Each row of a before or after table is a point. The points were changed in one or more steps. Then noise was added and the rows were shuffled. The steps act on columns, c1 being the first. What was done? A step turns or swaps two columns, mirrors them in a line or flattens them onto one, adds a multiple of one to another, or multiplies or shifts one. Angles are multiples of 10 degrees, from the lower column toward the higher: turns from -170 to 170, lines from 10 to 170 but not 90. Use the fewest steps. Two steps may share a column if one is a turn and the other turns, adds or multiplies; they go together, in the order done. Otherwise the lowest column goes first.
(in the rows, 128 means zero)

Before (9 x 2):
[[ 88 164]
 [178  90]
 [151  85]
 [138 166]
 [114 164]
 [ 95 190]
 [110 154]
 [133 141]
 [158 132]]
After (9 x 2):
[[160 172]
 [ 88  98]
 [151 151]
 [102  67]
 [144 129]
 [157 146]
 [185 168]
 [164 121]
 [137 102]]
Steps: turn c1 and c2 by -80 degrees

Before (14 x 6):
[[ 61  97 116 114 140 101]
 [118 115 140 129 110  52]
 [134 166 174 135 136 191]
 [145 128 149 141  91 123]
 [131 181 156 185  89 114]
 [163 141 139 119 133 190]
 [141 105 122 135 158 176]
 [145 133 147 131 168 163]
 [147 154 172 163 116 112]
 [179 165 126 110 153 164]
 [149 128 149 118 163 165]
 [151 132 160 113 120 162]
 [135 165 161 201 111 122]
 [ 89 113 103 124 124  77]]
After:
[[208 118 128 122 141 191]
 [202  92 105 144 133 163]
 [ 61  90 158 177 153 125]
 [ 56 142 148 158 132  55]
 [ 68  75 174 164 140 112]
 [ 68 139 123 115 103  78]
 [178  92 137 106 173 195]
 [181 128 101 122 158 166]
 [169 151  94 116 134 177]
 [165 120  94 125 159 165]
 [ 84 159 112  78 118 103]
 [182 128 148 122 154 160]
 [121 128 172 151 133 121]
 [ 93 103 154 172 163 111]]
Steps: add -1 times c6 to c4; turn c1 and c4 by 60 degrees; multiply c2 by -1; turn c3 and c5 by 70 degrees

Before, 10 rows:
[[162 153 157 143 135 109 110 160 101]
 [ 90 189 163  82 122 165 106 113 111]
 [103 186  81 150 144  72 123 142 126]
 [158 163 125  81 160 178 175 162  88]
 [105  98 175 140 104 125 186  72 161]
 [105 127 107 148 104 160 138  61 174]
 [169 130  82  90 120 104 174 160 146]
 [165 106 108  96 147  95 183  86 110]
 [ 85  85  91  93 166 113 152  84 147]
 [127  88 137 145  85 134 165  92  94]]
After (10 x 9):
[[163  90 117  99 172 117 169  83 143]
 [164 113 171  87 143 102 174 163 155]
 [107 103 136 136 138 142 188  75  90]
 [ 86  80 164  93 176 150 130  82 140]
 [ 93 197  98  80 113 112 116 116 115]
 [112 146 173 147 108 159 150  57 127]
 [163 134  90 140 122 102 104 153 123]
 [128  96  94 147 111 160 179  92 132]
 [105 133 152 147 141  52 117 141 156]
 [156 184  95  81 179 144 153 157 143]]
Steps: turn c2 and c6 by -40 degrees; turn c3 and c9 by -120 degrees; multiply c9 by 0.7; turn c5 and c7 by -30 degrees

Before (8 x 14):
[[141 112 159 126 120 173  97 172 111 145 161  65  85  89]
 [149 124 130 135 103 111 100  43 131 144 145 141 130 139]
 [110 138 111 104 114 203 166 169 118 111 164 165  71 136]
 [112 139 164 146 146 104  75 156  67 145 164 164  65 143]
 [111 119  90  75 110 127  85 173  89 143  87  99 102  67]
 [118 128  55 132 143 101 137 155  72  65 114 167 142 139]
 [133 151 164 147 117 110 116 139 102 149 140 125 144 145]
 [173 124 105 122 103 114  98 141 131  44  74  87 131  88]]
After (8 x 14):
[[190 150 121 126 166 126 181  93  93 145 162 140 151 174]
 [170 108 121 122 141 105 143 123 151  44  74 174 107 170]
 [ 89 116  27 133 107 118 103  99 176  65 114 117 130 121]
 [116 107 132 135 143 105 139 210 127 144 145 149 107 103]
 [156 112  64  75 160 104 160  95 150 143  87 112 130 196]
 [ 92  80  70 146 165 104 153  98  73 146 164 111 182 118]
 [ 91 184 108 103 180 188 147  86 140 111 164 110 154 128]
 [131  96 112 147 123 131 125 114  86 149 139 133 109 113]]
Steps: turn c1 and c12 by 90 degrees; turn c6 and c7 by 140 degrees; turn c2 and c6 by 130 degrees; turn c3 and c9 by -70 degrees; multiply c3 by 1.3; turn c5 and c13 by 130 degrees; turn c8 and c14 by 170 degrees

Before (14 x 24):
[[148 158 121 116 144 145 147 139 132 112  96 106 103 118 135 113 137 137
  122 138  85 146 133  97]
 [131 121 120  98 148 144 117 110 115 137 124  87 140 180 106  78 126 110
  149 121 126 162 175 176]
 [147 110 110 111 178 100 129 120 147 137  92 130 173 107 107 124 153 142
  127 109 151 139 145 160]
 [151 159 144  99 167 158 147 106  93 133 112 145 186 116 143  97 126 102
  131 118 146 149 113 154]
 [179 106 154 124 121 102 148 114 145 131 127 140 164 156  65 127 102 138
  130 124 113 128 142 147]
 [147 126  87  81 158 176  88 119 115 122  81 113 155 150  97 116 119 108
  151 145 110  94 146 141]
 [ 67 113  97 179 100 148 147 159 105  95 120 127 110 154 118 152 124 133
  146 137 150 147  63 123]
 [127 135 117 131 129 131 128 143 153 125 136 146 141 150 100 130 136 120
  144 120 163 164 126 115]
 [109 124 120 110 153 107 144 131 140 163 141 133 165 145 108 136 143 121
  118 106  89 129 121 130]
 [137 119 121  90 168 127 115 145 158 143 127 110 135 153 116 150 104 162
  106 164 113 154 101 157]
 [148 110 125 136 103 112 113 117 147 138 156 180 170 154 131 126 141 126
  121 118 114 139 145 107]
 [122 132 121 112 165 147 155 130 139 114 118 135 131 109 115 107 126 143
  139 133 130 110 147 152]
 [107  92  98 164 157 124 109 153 183 117 110 151 135 162  93  92 162 127
  132 152 152 122 120 138]
 [136 171 128 141 165  99 112 115 143 135 122 155 109 164 126 131 125 141
  157 162 110 136 110 154]]
After:
[[125 121 123 135 103 112 109 118 148 122 150 121 204 155 110 105 141 127
  117 118 112 139 145  82]
 [133 107 142  99 166 159 149  98  94 130 132  80 193 115 103 163 125 102
  133 118 144 152 119 192]
 [108  80 121  99 152 143 118 109 119 128 138  86 105 184 125 130 125 110
  154 124 121 159 175 246]
 [120 133 134 139 166 100 110 108 145 146 118 163 135 167 123 175 127 143
  159 157 112 138 108 190]
 [104 130 119 129 132 129 126 147 147 111 134 126 154 149 137 136 132 117
  146 122 165 171 126  94]
 [137 144  97 178 102 149 147 157 108 104 113 143 109 154 190 107 129 133
  140 133 148 142  61 120]
 [113 148 118  89 171 123 119 148 159 144 136 103 121 155 129 119 102 164
  110 164 113 151 100 204]
 [102 121 102 112 178  99 127 115 147 167  94  87 171 111 117 115 156 139
  124 111 149 140 142 204]
 [128 123 123 113 145 142 153 140 133 131  94 139  88 119 106 159 138 137
  123 140  86 142 133  53]
 [102  88  94 166 159 122 110 154 188 133 103 135 159 163 161  97 167 124
  130 157 150 120 122 148]
 [ 49 120 152 126 120 102 148 117 146 145 110  98 167 161 107 105 105 142
  132 126 116 125 146 177]
 [115 135 118 107 152 108 145 132 137 152 154  90 163 148 153 118 148 121
  123 104  93 132 123 130]
 [120 106 125 111 167 146 152 130 141 120 124 134 140 104 136 136 131 148
  139 134 131 111 143 191]
 [ 93 116  83  77 157 175  89 117 120 141 108  90 141 148 115 131 122 111
  147 142 113  98 148 165]]
Steps: turn c1 and c15 by -110 degrees; mirror c2 and c16 in the line at 40 degrees; add 0.5 times c6 to c11; turn c10 and c11 by 40 degrees; multiply c13 by 1.3; turn c12 and c13 by 50 degrees; multiply c24 by 2.5
